Each row is a point. To make a cloud, some directions were put in groups of two or more. Within a group, all points are equally far from the middle, so they leave a hole (a ring in 2 directions, a hollow ball in 3). The other directions are filled evenly. Then the cloud was stretched, turned, moved and blurred a little. Count the holes, and give their numbers of directions, smallest first.

Cloud (14 x 2):
[[ 23 -24]
 [-46  -7]
 [ 16 -30]
 [ 33   8]
 [ -9  30]
 [ 52 -10]
 [ 17 -12]
 [ 12 -36]
 [  5 -12]
 [ 19   1]
 [-49  11]
 [ 14 -35]
 [-31 -33]
 [ 41   9]]
Holes: 0

Cloud (14 x 2):
[[ 20  25]
 [ 36 -16]
 [-33   4]
 [-11  40]
 [-24 -18]
 [ 29  13]
 [-33  11]
 [-33  13]
 [-31  -2]
 [-32  22]
 [  8 -41]
 [-33  23]
 [ 31 -32]
 [-25  34]]
Holes: 1 (2)

Cloud (19 x 3):
[[ -3  19 -34]
 [-40   5 -19]
 [ 33 -30 -15]
 [  4 -46 -11]
 [ -1 -14 -39]
 [-31 -31 -16]
 [ 47  -1   3]
 [-17 -44  12]
 [-34   8  31]
 [-46   4  -3]
 [-13 -45 -11]
 [ -2  28 -27]
 [ 37 -17  33]
 [ 26 -32  33]
 [ -8  29 -25]
 [ 28   8  38]
 [ 39  18  13]
 [ 15  40   5]
 [-45  12  -3]]
Holes: 1 (3)

Cloud (20 x 3):
[[ 21  10   8]
 [-23  16  17]
 [-38  11 -27]
 [  1 -20   7]
 [-11  16 -33]
 [ 48  18 -11]
 [ 19  11  55]
 [ 39 -40 -16]
 [ 62  35  -5]
 [  7  59   5]
 [ 15  -2  16]
 [ 15   5   7]
 [ 22 -10  33]
 [-13  31 -10]
 [-22  45   0]
 [-41 -11  11]
 [  3  -7 -17]
 [  6  14  56]
 [ 53   4   3]
 [ 38  42   9]]
Holes: 0

Cloud (27 x 4):
[[ -3   5 -23  21]
 [-37   2   9 -15]
 [  0  46  16 -30]
 [-11   2  25 -62]
 [-23  16 -21 -31]
 [-27 -25  21  -2]
 [-11   3 -32  -3]
 [ -7  26  36 -49]
 [ -9  36  32 -32]
 [ 18 -22 -25  40]
 [ 26  -1 -30 -25]
 [ 31  -1 -12  28]
 [ 19 -27  16 -35]
 [  0   2  35 -49]
 [  5 -13 -41  -3]
 [  0 -61  -6  12]
 [ -3  43  17 -21]
 [ -9 -21  16 -53]
 [  1  -5  40 -17]
 [  6 -20 -39  15]
 [ 41 -17  -6  23]
 [-38  -4   7 -35]
 [-22   9  17 -66]
 [ -7  27  36 -45]
 [-13  28   8   3]
 [-17  24 -18 -46]
 [-34   8   4 -51]]
Holes: 2 (2, 2)

Cloud (29 x 4):
[[-39 -41  -1   2]
 [ 18  18  21 -22]
 [-26 -26  29  28]
 [  3  41  -1  13]
 [  4   1  17 -31]
 [ 13 -40  33  18]
 [  2  16 -55 -13]
 [-17  16 -38  14]
 [-42  11  -2 -21]
 [-20   7 -50   2]
 [-40 -25  17  19]
 [ 10  25 -21  24]
 [-48   3   0  11]
 [ 14 -20 -23 -42]
 [ 15  -5  24  42]
 [-21 -15 -34 -40]
 [-42 -21 -28  10]
 [-21   0 -33 -43]
 [ 46 -19 -23 -19]
 [  7 -18   1  44]
 [ 11 -12 -59 -21]
 [ 35  32  -8  -7]
 [ 34  26 -17  12]
 [ -2 -59  -7  11]
 [-25 -21  27  32]
 [ -3   0 -32 -46]
 [ 31 -24   9  37]
 [  0  35 -39 -25]
 [-27 -49   5   7]]
Holes: 1 (4)
